Rows are points. The points of each table are mixes of a few directions, plus a little noise. How many directions does each table use, and how many do they share? Where both have some left over, give the other angles between the two spaces (their principal angles), to ten degrees, smallest first.

First (6 x 2):
[[ 10 -11]
 [-49  62]
 [ -2   1]
 [ 30 -37]
 [ 41 -50]
 [-29  36]]
Second (4 x 2):
[[-37  45]
 [ 50 -64]
 [ -8   8]
 [ -8   9]]
Directions: first 1, second 1, shared 1

First (5 x 3):
[[  3 -60  98]
 [  0   2  -3]
 [ -1  27 -46]
 [ -2  28 -46]
 [  0   3  -4]]
Second (6 x 3):
[[ -3  19 -26]
 [ 33 -22 -46]
 [ 26 -23 -28]
 [-48  27  75]
 [ 12 -45  48]
 [-20  43 -25]]
Directions: first 1, second 2, shared 1

First (7 x 6):
[[ 40 -27  -5 -69 -19  21]
 [-45  30   4  79  20 -24]
 [ 40 -27  -5 -71 -19  21]
 [ -9   5   2  12   3  -5]
 [ 12 -10  -1 -23  -5   6]
 [ 28 -19  -4 -49 -13  14]
 [-65  45   8 116  30 -35]]
Second (8 x 6):
[[ 27  -7 -13 -31 -21  -6]
 [  2  17 -23  27 -18 -39]
 [ 46 -10 -32 -48 -43 -22]
 [  1 -32  38 -51  30  69]
 [-45  32   0  82  17 -30]
 [-72  24  38  92  59  16]
 [  9 -16  11 -32   4  26]
 [ 31  -7 -18 -35 -27 -11]]
Directions: first 1, second 2, shared 1

First (9 x 8):
[[-32 -19  57 -52  32 -73  22  67]
 [-17 -11  28 -28  15 -37  11  34]
 [  5   4 -11  11  -5  16  -5 -11]
 [ -4  -2   5  -8   2  -7   3   9]
 [ 14   7 -22  21 -13  29  -7 -28]
 [-31 -18  58 -53  32 -73  21  68]
 [  1   1  -4   3  -2   4  -2  -3]
 [ 25  16 -42  41 -23  57 -20 -52]
 [ 35  23 -66  67 -36  88 -29 -82]]
Second (7 x 8):
[[  27   13   14   15    9    2  -12   -1]
 [  50   24   70    8   42  -33  -14   40]
 [ -21   -9  -44    3  -25   27    3  -30]
 [ -10   -6   30  -26   17  -38    9   34]
 [   0    0   -1    1    0    3   -1   -2]
 [ -67  -28 -121    2  -73   71   14  -75]
 [  21    8   49   -5   30  -33   -3   35]]
Directions: first 1, second 2, shared 1

First (8 x 11):
[[  7 -35  20  38  13 116   7  -2 -37 -42  -2]
 [-10  41 -64 -45 -18 -92   8  20  56  16 -22]
 [ 20  -4  16 -19 -10 -44  15 -16  52 -35  29]
 [-38  20 -24  18  13  20 -32  24 -78  88 -46]
 [-25  -8  52  11  11 -67   1 -10 -12  67   7]
 [ 23  38 -44 -21 -12  12 -51   2 -31   5   2]
 [  2 -22   4  19   6  65  15   3  -7 -34  -6]
 [ 21 -31  41  -1  -4 -10  37 -21  58 -63  36]]
Second (10 x 11):
[[ 44  -2 -10 -49 -17  36   5 -39 -13 -83  35]
 [ -6  -9  22  71  16  24 -37  23  28  42 -13]
 [  3   3 -11 -72  -4  18 -11 -66 -90   5  -5]
 [-33 -28  39  71  22  50  23  43 -28  30 -16]
 [  2  45 -66 -88 -22 -33   5 -10 -59  -7  -2]
 [  4  30 -36  14 -10 -36 -17  40  58   8  -7]
 [ 22 -21  61  41   4  25  -3   1   0 -24  46]
 [ -7  14   9 -27 -12 -87  38  12  21  -1  24]
 [ -5 -43  60  76  23  41 -18  -7  32  21  -5]
 [-24  12 -64 -34  -5 -36  17  -1  51  12 -54]]
Directions: first 4, second 6, shared 4

First (8 x 12):
[[   2    2   12   65    1   -8   44   -4   11   16  -59  -18]
 [   7  -29   16 -103   -9    3  -85  -17   -3  -50   98   30]
 [ -13   19  -33  -49    5   14  -16   23  -18   10   38    9]
 [  40  -62   94   84  -15  -35   10  -69   53  -51  -56  -14]
 [   9  -13   20   17   -4   -7    0  -15   11  -10  -12   -3]
 [ -29   54  -69  -15   14   24   26   51  -33   53    1   -2]
 [  -9   15  -21   -9    7    6    7   16  -11   17    4    0]
 [  -7   14  -19   10    6    5   16   14   -8   16  -10   -4]]
Second (8 x 12):
[[ -40   -3  -13   32   32  -14   70    9   32  -28   -3  -20]
 [  -4    0   -3   22   20   -6   27  -21   30  -25   -2    1]
 [ -34   -8    1  -61  -36    3  -28  121  -94   87    1  -38]
 [  54    5   13   -5  -18   12  -58  -62    7  -11    3   38]
 [  56    8    8   26    2    7  -30 -104   50  -47    3   46]
 [  -2    1    1   -9   -6    2   -7   11  -14   11   -1   -3]
 [  11    4   -1   20   11   -2    9  -38   29  -26    1   13]
 [ -43   -8   -5  -25   -7   -4   21   80  -44   40   -1  -34]]
Directions: first 2, second 2, shared 0; angles 50, 60
